Each wall is flat, endless, passes through zero and stands at right angles to its row. A trip goes straight from one point to another. List the walls that it crosses, first one first.
In the rows, zero is written as 128.

Walls:
(1): [88 92]
(2): [147 100]
(3): [136 146]
(4): [ 58 132]
(5): [120 162]
(6): [135 144]
(7): [169 141]
(8): [176  85]
(9): [110 161]
Trips:
[171  86] to [104 127] -> 1, 7, 4, 8, 2, 9, 5
[120  83] to [ 84 135] -> 8, 2, 9, 5
[93 93] to [105  88] -> 8
[155 141] to [ 95 184] -> 9, 2, 8, 4, 7
[107 127] to [152  88] -> 5, 9, 2, 8, 4, 7

Walls:
(1): [128 149 148 111]
(2): [149 137 164 124]
(3): [ 98 161 133  73]
(4): [191 102 112  65]
(5): [152 169 190 127]
Trips:
[102 137 135 189] to [141 148 167  68] -> 2, 1, 3, 4
[103 126  93 131] to [125 114  82 145] -> 3
[103 107 123 103] to [157 141 171  99] -> 1, 2, 5
[ 95 148  61 130] to [108 156 162 148] -> 1, 5, 2

Walls:
(1): [113 137 150 196 153  95 170 155 125]
(2): [ 82 153  81 155 140 129 104 155  89]
(3): [118 138 157 133 141  81 165 143 115]
(4): [ 91  77 117  75 127 133 110 135  98]
(5): [121 194 104  60  82  77 102 117 136]
(6): [ 81 132 105 109 170 136 195 125 139]
(7): [126 109  85 183  79 179 149 162 149]
Trips:
[133  94 127 130 127  83  88 127  82] to [128  92 161 127 177 153 142 180 171] -> 5, 1, 2, 6, 7
[147 114 138 113  74  85 142 158 124] to [ 84 133  74 101  68 159 139 102  88] -> 1, 2, 3, 6
[127 110 157 129 143 170 181 100 171] to [148 140 189 164  60 159  84 141 165] -> 6, 1
[117 159 170  41 125  84 123 101 125] to [158 112 129 127 143 145 105 128 120] -> 6, 3, 5
[165  89 166 141 126 163 100 161 122] to [117 156 109  91 141 127 160 127  71] -> 7, 2, 3, 6, 5

Walls:
(1): [213 115 168 169 133 163 127 155  96 133 172 111]
(2): [ 91  77 178  73 149 130 108 165 127 114  82 132]
(3): [128 100 104 125 103 138 143  62 131 142 127 108]
(4): [110 155 168 118 101  94 178 225  94 119  63 138]
(5): [131  83  93 153  95  87 127 102 109  99 119 122]
Trips:
[115 111 117 144 171 124 130 105 135 183 184 114] to [103 129 111 144 182 152 151  53 105 151 124 159] -> 1
[176 159 122 110 121 148  97 139 130  82  98 126] to [157 108  98  89 163 170  96  84 157 124 121  30] -> 4, 3
[108 132 100 124 157 200 144 134 183 131 118 121] to [119 201 123 116 121 101 133  64 130 130 169 110] -> 2
[119 117 137 105  99 120 142 113 111 107 112  92] to [ 70 181 133 212 131  66  56 107 139 135 130  80] -> 2, 4, 3
[207 133 105 142 134 163 131 130 185 113 116 120] to [175 136 131 162 153  83 175 134 147 161  91 147] -> 3, 4, 5
[208 174 148 118 133 118 140 105 175 179 111 144] to [181 156 177  97 117 140 167 148 186 139 136 190] -> 3, 4, 2

Walls:
(1): [145 106 108 121 136 104 131  77 107 135  81 127 139 112 183 101 119 115]
(2): [ 61 147 159 117 145 103 117  76 139 142 111 178 150 146 144 111 143  96]
(3): [135 153 145 153 144 163 183 114 121 132  91 113 106 126 111 178 127 161]
(4): [111 120 101 129 132  74 176  93 141 115 152 114 135 115  45  81 111 185]
(5): [ 76  69 183 106 162 141  93 186 175 153 147 112 102 102 152 170 144 124]
(6): [ 83 168 197 147  91 108 188 109 141  60  65  99 153  77 157  93 155 118]
(7): [112  73 203 184 117  87 149  92 109  83  83 112 144 141 125 109 131 135]
(8): [185 146 142 105 113 131 152 121 141 127 115 130 142 152  98 108 156 118]
Trips:
[146 151 144 132  87 134 131 141  89 120 116  71 145 113 150  71 125 179] to [161 153 151 113 148 167 152  88 140 135  81 117 171 155 118 134 118 127] -> 4, 2
[ 88 161 101 107  98  79 145  98 177 124 101  47 160 129 122 127 136 144] to [130 124 123 142  56  75 139 137 164 108 120 141  85  93 117 102  59  91] -> 3, 8, 2
[ 68 103  91 150  76 162 109 123 109 169  93 112  94  77 143 131 102 113] to [161 143  43 129 156 120 194 150 126  91 144 157 169 104 106 106 109  74] -> 3, 5, 4, 6, 8
[116 155 111 111  91 102  46 128 119 144  96 136 134  86 162  51  99 119] to [157  92 157 160 174 136 121 122 153 165 103 160 148 110  87 107  85  90] -> 7, 6, 5, 8, 4
[126 141 128 159 128  70 118 140 142 124 116 128 149 129 131 179 158 136] to [ 99 111 135  89 131 104 218 174 141  98 198 166 162 109 128 121 133 125] -> 4, 3, 8, 7
[120 109 114  75 173 213 202 116 133 125  88 131 125  85 127  90 147  95] to [150  61  78 111  82 187 174 124  60 160 179 157 150 141 128  62 179  74] -> 5, 2, 3, 6

Walls:
(1): [137 107  81 150 142 105 164 122 152 128 122  77  67 153 179 147 175 148
 110 144 128  98 109  86]
(2): [163 119 140 137 107 172 126 130 145 158 130 166 121 122 144 100 106 132
 122  67 152 143 161 199]
(3): [117 188 197 136 114 225  88 123 173  96 110 138  73 135 211 109  81 129
 135 102 134 150 125 104]
(4): [ 87 187 150 155 126  92 108 189  89 200  81 106  58 139 121 140 109  94
 126 129 127 113 134 138]
(5): [142 114 174  96  69 137 116 101 104 130 160  92  94 110 170  97 140 114
  98 105 138 121 219 160]
(6): [165  27 166 133 120 128 151 192 123 143 113 113 142 186 138 155  63 171
 132 116  85 196  96 194]
Trips:
[152  84 193 164 119 115 111 168 115 135 140 124 106 178 115 173 134 138
 148  91 164  86 129 139] to [190  68 152 148 196 141 152 102 185 141 102 149 117 106 153 104 106  95
 179 144 164 166  92 174] -> 3, 5, 4, 1
[148 181 146 143 149 113 110 117 177 133 119 146  91  75 132  90 106  79
  95 104  91 147 146 101] to [135 192 117 108 116 138  85 105 179 104 155 161 161 111 120 137 135 143
  99 131 153 201 117  87] -> 4, 5, 2
[101 145  87 166 168  83  64  72 180 125 159 152 102 158 163 168 127 138
 130  77 116 130 106  75] to [110 124 116 146 187 158 156 123 100 131 145  94 159 105 143 111 143 160
  81 166 162 136 154 138] -> 3, 5
[136 134 113  81  78 165 119  60  35 136 148 145  90 116 195 139 107 113
 137 144 163 135 144 115] to [ 92 142 115 160 137 188 112 128  85 163 130 139 154 100 126 165  94  74
 151  63 147  69  91  99] -> 4, 5
[ 93 176 167 160  91 126 105 102 133 132 149  92 163 164 166 138  90 118
 127 139 150  97 144  46] to [ 71 176 102 112 137 136 121  78 134 115  88 128 114 181 159 143 168 150
 168 175 129 146 166 133] -> 5

Walls:
(1): [175 115 107 124 166 151 117 103 142 121 178 141  88 155 110 135 131  71
 124 233 175 114 105 140 119 143 114 107  91  78 108 133 124 137 187 105
 161 119 141 126 103 203 147 112 118 110 132 222]
(2): [ 73 111 113 127 140  35 148 170  86 108 117 108  62 143  91 104 135 113
  84 146 115 131 112 122 160 208 132 134 118 135  86 159 115 109  89 113
 134  84  90  47 128 111 143 124 151 120 205 157]
(3): [118 119  96  92  88 152 140 120 143 106  94  96 111 137 136 159 138  90
 103 101  94 195 161 127 131 160 166  93 121  98 119 110 130 114 142 123
 119 164  89 124 123 146 120  83 153 173 156 171]
(4): [103 125  99  86 157  83 144 121 117 158 168 132 163 159 185 140  87  92
 116 159 160 137 115 104 156 158  88  90 107 107 118 118 150 153 137 128
 115 124 171  94 109 119 159  91 107 164 196 154]
(5): [116 130 120 183 140 132 161 135 196 111 117  82 104 101 138 178 110 131
 126 126 134 110 152 109 134 134 134 152 172 141 130  70 150 107  78 141
  73 158 120  88 120  95  87 148 121 116 111 190]
(6): [143 159 162  55 162 159  46  98 154 102 106  99 125 173 120  98  73  82
 165 129 110 165  75 112 159 186 167 146  92  97 113 147 181 157 121 159
 159 187 133 159 168 168  90 115  45 116 145 156]
(7): [147 167 140  93 121 111 107 126 152 132  85 144 106 104 109 178  83 168
 139 122 105 163 145 135 112 235 110 148 124 128 181 135 177 184  86 127
 164  92 203 223 155 111 163 129 136  95 139 105]
(8): [111 117 127 151 167  93  47 107 129  72 129 109 143 110 129 158 116  96
  57 132 121 104 159 182 152 112 113 197 180 142 149 153 104 177  98 104
 145 123 189 129 120  57 137  94 134 168 150 100]
(9): [138 142 140 165 209 154  95  99 118 134 196 112 126 185 121 156  95  80
 170 178 132 100 163 125 164 130 159 107 171 130 114 193  92 132 169 123
 146  89 151  88 170 144 117 176  82  88 145  93]
(10): [128 148 167 158 156  89 167 138 134 137 184 132 138  81 131 117  99 156
 131 158 135  99 127 129  94 103 116 166 109  98  92  94 136 134 122 181
  79 132 139 128 169 176 142 130 132 130 140 116]
(11): [154 176 132 105  46 131 142 110 139 149 167 117 151 180 204 160 173  88
 108 126  63 119 170 146 158 196 179 131 145 139 137  82 129 179 184 152
  96 151 207 141 119 113 155 174  97 153 144 205]
Trips:
[ 82 149  68 137 113  98 140 110 144 120 162  92 140 116 140 102  91 194
 154 117 136 127 133 138 108 152 118 186 122 157  95 163 105 156 167  71
  30 130 120 125 186  88 176 129 122 120  50 151] to [156  61 133 119 106 155 186 153 105  98 119  95 112 122 143 185 170 166
  85  87 144 153 134 104 107 131 121 127 148 116 172 113 156 138 101 155
 143 114 125 170 201 124 109  43 101 138  96 182] -> 2, 3, 8, 10
[ 69  83 149 166 151 154 175  94  93 174 145 126 202 141 137 121 117 152
 130 140 171 194 127 101  68  79  89 141 126  73  99  53  90 190 206 131
 145  84 130 125  56 118  95 150 157 192 110 121] to [134 103  90 142 126  88 112 105 141 100 113 118 144 152 137 149 166 121
 194 128 134 155 144 112 123 148 110 106 157  89 130  99 154  90  97  57
  95 204 201 169 112 185  92 138 118 169 114 116] -> 3, 11, 5, 10, 6, 7
[ 51 148  99  94 223 194  87 152  54 136 129 115 125  86  96 132 168 107
 109 109 121 148 150  85 152  76 167 125 100  96 142  99 106 144  82 159
 145 118 151  91 151  87 152 172 204  77 157 101] to [116  78  83 120 201 127 109  66 185 142 155 103 142 138 151  91 112 111
 168 169 132 150 153 117 139 134 141  74 154 117  92 120 126  68 165 116
 165 124 179 137  98 123  93  44 168 158 192  78] -> 4, 3, 1, 6, 2

Walls:
(1): [133 128 115 136 129 116 137 147 187 166 112  62 153  88  73 126 130 134
 140 153  69 158  93 128 128  71 124 124 108  36 141 180 155 161  81 153
  99  98 147 199  91 151 114 129 174 178 165 106]
(2): [199 159 111 126 119 168 203 124 144 140 124 108 123 101 134 103 110 102
 104 128 128  78 161 112 115 105 132 161 134 112 178 130 120 153 113 127
 205 149 158 117 122 121 149  94 174 181  93 168]
(3): [ 52 117  98 149 173 142 159 100  82 142  98 130 172 156 126 136 156 114
 149 165 127 134 139 123 123 108 104 152 176  60 163  61 112  77 166  68
 124 153 141 113 132 156  94 145 114 116 112 138]
(4): [118 221 144  78 143 118 170 118 106 178 136  84 155 132 113 130 142 138
 155 171 183 126 100 142 122  73 104 153 139 133 166 122 220 144 120 135
 130 172 133 104 183  83 163 163 145  52 144 114]
(5): [ 91 133 188 118  89  83 152  63 151  91 157 166  56 138 174 141 109  95
 161  88 155 130 109 192 145 170 120 106 124  95 118 153 121  89 150  61
 207 134  71 133 120 191 130 140 106 180  93  94]
(6): [125 163 133 143 108 106 170 186 111 105 181  77 115 136 169 127  99 135
 145  97 110 126 137 101 152 142 131 199 147 156 128 172  89 119 136 153
 170  99 158 153 150 163 215 111 119 192 192 124]
(7): [142 106 138 132 127 103 105 131 111 157 147 172  96 115  95  89 109  92
 129 182 122 109 120 125 114 137  98 119 146 130 168 191 100 130 161 103
  74 127  86  57 153  82  77 124 149 139 151 199]
Trips:
[ 89 155 164  67  77 151 101 161 143 144 143 107  89  96 158 130 110 125
  86 133 146 119 170  70 134  93  74  85 167  99  96 101 106 163 143 143
 130 102 107 153 112 150 137  87 156 187 139 116] to [174 216 110  99 163 142 132  79 132  98 116  92 132  66 104 177 106 161
 195 125  86 115  95 151 199 100 211 102 120  98 158 106 156 212 109 127
 177 193 190 141  80 120 100 152 152 128 132 142] -> 4, 5, 6
[115 164 142  70 105  91  85 184 136 153 183 117 158 122 144 160 123  89
 140 173 109 114 154 141 113 113 111 100  71 105 109 115 109 119  45 111
 127  99 122 153 103 185 182 124  91 128  48 130] to [ 67 155 150  94  89  95 128 150 118  90 151 145 163 123 175  94 128 183
 193 155 138 132  94 105 164 117  46 152  83 143 189 107 105 158 147 134
 136  78 100 133 141  97  84 122 139 150  82 160] -> 4, 7, 3, 1
